Rows are points. Each copy is the shape, with its points in the same order, turned, moved and blurred by noise. Say if it was mirrored as well.
In the rows, zero is written as 128.

Shape, 5 rows:
[[111 172]
 [126  62]
 [ 92 134]
 [ 75 146]
 [163 113]]
Copy 1:
[[127  76]
 [ 74 167]
 [ 86  90]
 [ 76  70]
 [125 157]]
Copy 1 is: mirrored
Copy 2, 5 rows:
[[ 85 170]
 [142  61]
 [ 91 117]
 [ 77 125]
 [169 140]]
Copy 2 is: only turned
Copy 3:
[[101 177]
 [158  85]
 [138 156]
 [140 179]
 [100 100]]
Copy 3 is: mirrored

Shape, 9 rows:
[[115 145 176]
 [147 158 170]
 [166 119 184]
 [106  95 134]
 [ 74  91 188]
 [176  89 156]
 [ 88 171  67]
 [118 100 133]
 [ 77  95 136]]
Copy 1, 9 rows:
[[166 136 148]
 [173 111 123]
 [189 144  99]
 [112 165 117]
 [145 199 158]
 [163 150  63]
 [ 68  76 145]
 [119 156 111]
 [102 175 144]]
Copy 1 is: mirrored
Copy 2 (9 x 3):
[[103 154 152]
 [111 169 120]
 [ 88 129 100]
 [129  97 164]
 [ 75 110 195]
 [108  94  92]
 [212 158 179]
 [132 102 152]
 [128  99 191]]
Copy 2 is: mirrored
Copy 3:
[[ 98  78 156]
 [118  93 183]
 [158  70 164]
 [117 100  97]
 [ 88  43 100]
 [174  84 130]
 [ 67 193 115]
 [128 110 105]
 [ 97  97  83]]
Copy 3 is: only turned

Shape:
[[101 140 127 149]
 [ 95 163  88 161]
 [123 103 181 114]
 [133 163  96 190]
 [108  98 141  83]
 [145 138 161 111]
 [107 196  97 122]
 [135 143  73 194]
 [127 187 109 132]
 [118 140  74  43]]
Copy 1, 10 rows:
[[163 121 160 131]
 [185 108 136  92]
 [115 138 181 189]
 [169 138 106 105]
 [125  87 186 177]
 [ 98 136 168 148]
 [145 103 161  66]
 [178 124  82 115]
 [132 122 143  78]
 [100  24 171 114]]
Copy 1 is: mirrored
Copy 2:
[[ 94 121 130 155]
 [100 115  89 174]
 [102 107 207 118]
 [ 82  84  76 147]
 [124 153 183 116]
 [129  95 179 118]
 [150 118 101 173]
 [ 74 104  62 137]
 [146  87 106 166]
 [195 177 121 115]]
Copy 2 is: only turned
Copy 3, 10 rows:
[[161 170 147 143]
 [200 182 146 124]
 [ 89 138 148 148]
 [208 153 124 166]
 [ 94 151 144 100]
 [127 111 152 131]
 [206 145 174 102]
 [221 173  96 156]
 [201 130 162 114]
 [147 143 135  27]]
Copy 3 is: only turned

Shape, 13 rows:
[[ 84 167 135 140 142  88 129 131]
 [106 118 106 166 118 118 154 152]
 [138 106 170  86 114 141 164 174]
 [151 120 114  84 225 183  85 155]
 [146 114  36  64 167 104  66 127]
 [109 101  94 108 188 114 123 145]
 [138 137 178 163  85 132 187 119]
 [121 122 137 126  75 153 144 182]
 [171 155 121 118 104 140 178 192]
 [ 91 153 138 117 114 170 170 135]
 [150 127 142  93 133 164 157 210]
 [180 115 128  75 155 171  69 215]
 [116 132  67  77 191  93  85 139]]
Copy 1, 13 rows:
[[123 117 195 141 131 147 154 137]
 [103 116 162  98 117 177 113 152]
 [150 102 116 101  42 149 145 122]
 [178  87  92  53 176 106 178  96]
 [ 76  39  83 109 186  96 169 140]
 [117  91 131  77 149 143 182 155]
 [108 176 166 119  52 161 103 105]
 [142  99 127 116  74 163  86 142]
 [114  76 151  82  61 148  96  91]
 [148 134 162 100  80 111 105 148]
 [166  69 123  69  68 149 124 108]
 [180  41  61  89 130 144 135  82]
 [103  52 131 107 183 109 190 143]]
Copy 1 is: mirrored
Copy 2 (13 x 8):
[[159 100 156 156 132 106 119  92]
 [165 168 135 147 138  98 127 128]
 [170 138  85 122 120 180 102 164]
 [ 83 146 154  84  63 156  41 121]
 [ 84 175 242 113 104 184 115 120]
 [142 165 177 105 120 145  81 101]
 [171 109  72 127 149 101 158 150]
 [161 162  85 173 105 145 137 159]
 [136 137 109 161 142 141 104 210]
 [130 138  76 162 144 135 122 109]
 [149 148  95 149 105 165  71 181]
 [110 153 146 128  31 186  73 188]
 [110 149 227 124 114 166  88  96]]
Copy 2 is: mirrored
